Every row gives one point. Each copy is the shape, with its points in the same order, stretched, turned, moved and blurred by noise. Is it also mirrored, or only turned?

Shape (8 x 2):
-0.14,-0.18
-0.11,+0.48
+0.19,+0.02
-0.23,+0.38
+0.37,+0.12
-0.05,-0.19
+0.03,-0.07
+0.34,-0.05
Copy 1 (8 x 2):
+0.14,+0.29
-0.45,-0.33
+0.16,-0.22
-0.45,-0.09
+0.19,-0.48
+0.23,+0.20
+0.15,+0.03
+0.34,-0.30
Copy 1 is: mirrored
Copy 2 (8 x 2):
-0.02,+0.13
+0.20,-0.61
+0.24,+0.19
+0.08,-0.52
+0.45,+0.18
-0.01,+0.25
+0.17,+0.16
+0.35,+0.34
Copy 2 is: mirrored
Copy 3 (8 x 2):
+0.32,-0.25
+0.31,+0.47
-0.01,+0.06
+0.43,+0.36
-0.21,+0.25
+0.19,-0.22
+0.13,-0.07
-0.14,+0.02
Copy 3 is: mirrored
Copy 4 (8 x 2):
-0.18,+0.18
+0.28,-0.38
+0.32,+0.08
+0.09,-0.33
+0.58,+0.08
-0.11,+0.22
+0.08,+0.13
+0.42,+0.21
Copy 4 is: mirrored

Shape (9 x 4):
-0.08,-0.22,+0.40,-0.04
+0.16,+0.22,+0.23,-0.04
+0.35,+0.14,-0.04,+0.03
-0.31,-0.13,-0.45,+0.46
-0.14,-0.08,-0.47,+0.37
-0.15,+0.17,-0.27,+0.01
+0.28,+0.38,+0.18,-0.06
-0.32,-0.61,+0.00,+0.17
-0.31,-0.25,-0.01,+0.45
Copy 1 (9 x 4):
-0.37,+0.36,-0.12,-0.34
-0.28,+0.29,+0.08,+0.09
+0.09,+0.27,+0.05,+0.09
+0.38,-0.02,-0.71,+0.07
+0.45,+0.02,-0.57,+0.06
+0.03,-0.15,-0.21,+0.08
-0.25,+0.28,+0.20,+0.20
+0.14,+0.23,-0.54,-0.52
+0.00,+0.28,-0.58,-0.09
Copy 1 is: mirrored
Copy 2 (9 x 4):
+0.29,-0.04,-0.10,+0.37
+0.20,+0.31,-0.08,+0.17
-0.09,+0.31,+0.21,+0.11
-0.52,-0.12,-0.21,-0.02
-0.61,-0.03,-0.08,-0.01
-0.20,-0.04,-0.15,-0.20
+0.29,+0.44,-0.05,+0.11
-0.21,-0.43,-0.07,+0.31
-0.18,-0.07,-0.29,+0.38
Copy 2 is: mirrored
Copy 3 (9 x 4):
-0.31,-0.01,+0.06,-0.29
-0.23,-0.04,+0.09,+0.11
-0.03,-0.25,+0.02,+0.18
+0.63,+0.01,+0.28,-0.12
+0.56,-0.01,+0.21,-0.09
+0.29,+0.12,+0.05,+0.10
-0.24,-0.11,+0.09,+0.34
+0.17,+0.02,+0.08,-0.54
+0.27,+0.04,+0.34,-0.28
Copy 3 is: mirrored

Shape (11 x 8):
+0.02,-0.02,+0.03,-0.01,-0.38,-0.28,+0.16,+0.16
-0.28,+0.12,-0.13,-0.12,+0.07,+0.29,-0.19,-0.38
-0.24,+0.09,-0.21,+0.09,-0.05,-0.20,+0.11,-0.11
+0.12,+0.36,+0.18,+0.15,-0.11,-0.46,-0.50,+0.00
-0.15,+0.14,-0.33,+0.05,+0.03,+0.26,+0.02,-0.06
+0.06,-0.43,+0.22,-0.24,+0.07,+0.01,+0.13,-0.33
-0.32,-0.11,-0.26,-0.25,-0.22,-0.06,+0.15,+0.53
+0.23,-0.27,-0.12,-0.43,+0.37,-0.02,+0.05,+0.12
-0.28,+0.35,+0.32,+0.50,+0.03,-0.32,+0.17,+0.49
-0.06,+0.51,-0.06,-0.14,-0.15,+0.25,-0.04,-0.07
+0.13,+0.00,-0.45,+0.28,-0.05,+0.13,-0.57,+0.02
Copy 1 (11 x 8):
-0.48,-0.17,-0.32,+0.00,+0.10,-0.43,+0.05,-0.27
-0.06,+0.40,+0.21,+0.20,-0.22,+0.06,+0.18,+0.29
-0.39,+0.27,-0.11,+0.04,+0.27,-0.08,-0.11,+0.11
-0.46,+0.33,-0.11,-0.61,+0.04,-0.64,+0.26,+0.05
+0.00,+0.14,-0.08,+0.40,+0.20,-0.02,+0.13,+0.15
+0.12,-0.08,+0.12,+0.05,-0.19,+0.08,-0.14,-0.28
-0.45,-0.40,-0.27,+0.16,+0.26,-0.11,+0.15,+0.21
+0.14,-0.54,+0.37,+0.12,+0.29,+0.08,+0.33,-0.12
-0.43,+0.36,-0.86,-0.46,+0.33,+0.05,+0.28,-0.13
-0.40,+0.23,-0.12,+0.35,-0.13,-0.28,+0.58,-0.07
+0.19,+0.00,+0.05,+0.00,+0.25,-0.41,+0.16,+0.41
Copy 1 is: mirrored
Copy 2 (11 x 8):
-0.28,-0.31,+0.42,-0.23,-0.04,+0.07,-0.23,+0.12
+0.15,+0.76,-0.28,+0.22,+0.00,-0.13,+0.05,-0.05
-0.23,+0.15,+0.04,-0.09,-0.30,-0.14,-0.10,-0.07
-0.78,-0.03,+0.15,+0.23,+0.17,+0.40,-0.46,-0.23
+0.15,+0.24,-0.35,+0.02,-0.07,-0.27,-0.16,-0.03
+0.11,+0.24,+0.21,-0.21,+0.18,+0.06,+0.39,-0.08
+0.05,-0.42,+0.42,+0.14,-0.04,-0.53,-0.05,+0.18
-0.10,-0.23,-0.01,-0.05,+0.39,-0.34,+0.30,-0.07
-0.34,-0.69,+0.20,+0.27,-0.57,+0.22,-0.18,+0.07
-0.09,+0.34,-0.31,+0.13,+0.02,+0.03,-0.21,+0.36
-0.02,+0.07,-0.32,+0.09,+0.36,-0.15,-0.59,-0.59
Copy 2 is: mirrored
Copy 3 (11 x 8):
+0.10,+0.22,+0.09,-0.33,-0.10,-0.26,+0.19,+0.23
-0.01,+0.12,-0.04,+0.21,+0.04,-0.10,-0.23,-0.31
-0.16,+0.23,+0.11,+0.04,-0.06,-0.24,+0.15,+0.05
+0.19,+0.52,-0.01,+0.19,+0.47,+0.04,+0.31,+0.42
-0.08,-0.05,+0.04,+0.31,-0.38,-0.17,-0.03,-0.02
+0.19,-0.22,-0.05,-0.43,+0.45,-0.18,-0.04,-0.32
-0.42,-0.13,-0.12,-0.17,-0.54,-0.33,-0.13,+0.44
-0.05,-0.39,-0.51,-0.04,+0.08,-0.06,+0.11,-0.01
-0.43,+0.38,+0.29,-0.33,-0.19,+0.44,+0.25,+0.48
+0.09,+0.38,-0.24,+0.17,-0.30,-0.06,-0.10,-0.05
+0.14,-0.12,+0.08,+0.73,-0.04,-0.13,+0.08,+0.45
Copy 3 is: only turned

Shape (15 x 9):
+0.00,+0.21,+0.03,-0.24,+0.01,+0.12,-0.04,+0.25,-0.10
+0.20,+0.05,+0.37,-0.27,+0.09,+0.14,-0.28,+0.00,-0.20
-0.21,-0.12,-0.23,+0.34,+0.40,+0.08,-0.08,+0.12,-0.17
-0.19,-0.03,+0.08,+0.17,+0.10,+0.17,-0.54,-0.04,+0.20
+0.03,+0.06,-0.29,-0.09,+0.15,-0.31,-0.19,+0.01,-0.08
-0.17,+0.11,-0.23,-0.34,+0.27,+0.09,-0.37,+0.19,-0.23
+0.10,+0.00,-0.22,-0.25,-0.15,+0.03,-0.11,-0.07,-0.22
+0.43,-0.83,-0.29,-0.28,-0.02,-0.53,-0.15,+0.28,+0.01
+0.82,+0.15,-0.20,-0.30,+0.25,-0.04,+0.10,+0.01,-0.19
-0.06,-0.42,-0.11,-0.17,+0.13,-0.09,+0.09,-0.02,+0.22
-0.18,-0.36,-0.08,-0.02,+0.41,+0.13,-0.12,-0.24,-0.09
+0.20,-0.88,-0.31,-0.16,-0.16,-0.27,-0.33,+0.22,-0.18
-0.02,-0.13,-0.20,+0.09,-0.07,-0.67,-0.34,+0.17,-0.22
-0.08,+0.20,+0.28,-0.23,-0.03,+0.10,-0.41,+0.24,-0.28
-0.06,+0.11,-0.32,-0.02,+0.11,-0.17,+0.08,+0.30,-0.10
Copy 1 (15 x 9):
-0.13,-0.12,+0.39,+0.14,+0.17,+0.26,+0.11,-0.01,+0.08
+0.14,-0.09,+0.65,+0.01,-0.07,+0.28,-0.37,+0.05,-0.07
-0.02,-0.10,-0.33,-0.15,+0.34,+0.40,-0.09,-0.33,+0.07
+0.12,+0.40,+0.06,-0.22,+0.06,+0.13,-0.20,-0.13,+0.36
+0.01,-0.28,+0.09,-0.39,+0.12,+0.17,+0.03,+0.10,-0.07
+0.01,-0.26,+0.48,-0.23,+0.39,+0.37,-0.08,-0.06,+0.34
-0.08,-0.28,+0.23,-0.13,-0.21,+0.27,-0.05,+0.22,+0.20
+0.25,-0.32,-0.35,-0.48,+0.25,+0.31,-0.29,+1.08,-0.08
+0.28,-0.52,+0.37,-0.11,-0.34,+0.72,+0.45,+0.29,-0.54
+0.25,-0.21,-0.25,+0.00,+0.10,-0.04,+0.01,+0.21,+0.25
+0.34,-0.25,-0.10,-0.10,+0.06,+0.18,-0.32,-0.23,+0.30
+0.07,-0.15,-0.33,-0.48,+0.19,+0.39,-0.60,+0.95,+0.30
-0.22,-0.14,-0.14,-0.64,+0.25,+0.07,-0.47,+0.37,-0.23
-0.17,+0.01,+0.67,-0.05,+0.23,+0.27,-0.41,-0.02,+0.10
-0.20,-0.30,-0.10,-0.09,+0.34,+0.25,+0.25,+0.01,-0.06
Copy 1 is: only turned
Copy 2 (15 x 9):
-0.14,-0.09,+0.16,-0.16,-0.24,+0.23,+0.11,+0.26,-0.09
+0.33,+0.08,+0.41,-0.32,-0.32,+0.23,+0.08,-0.05,-0.30
+0.14,-0.05,-0.18,+0.02,+0.21,-0.09,-0.34,-0.03,+0.20
+0.31,-0.12,-0.29,-0.26,-0.29,+0.22,-0.24,-0.31,-0.11
+0.13,+0.03,-0.14,-0.06,-0.19,-0.25,-0.06,+0.30,+0.15
-0.06,+0.27,-0.20,-0.29,-0.16,+0.12,-0.16,+0.42,-0.02
+0.05,+0.10,-0.10,+0.09,-0.22,-0.07,+0.24,+0.31,-0.16
+0.88,-0.14,-0.24,-0.25,+0.08,-0.32,+0.56,+0.29,+0.14
+0.45,-0.01,+0.49,+0.22,-0.22,+0.06,+0.19,+0.66,+0.14
+0.29,+0.04,-0.26,-0.06,-0.05,+0.01,+0.35,-0.03,+0.38
+0.34,+0.38,-0.22,-0.03,+0.05,-0.04,-0.06,-0.17,+0.26
+0.79,-0.02,-0.44,-0.21,+0.14,-0.28,+0.45,+0.14,-0.18
+0.31,-0.24,-0.17,-0.27,-0.13,-0.59,-0.06,+0.14,-0.10
+0.02,-0.04,+0.24,-0.44,-0.32,+0.20,-0.05,+0.05,-0.43
-0.15,-0.19,-0.08,+0.01,-0.02,-0.14,-0.01,+0.39,+0.20
Copy 2 is: only turned
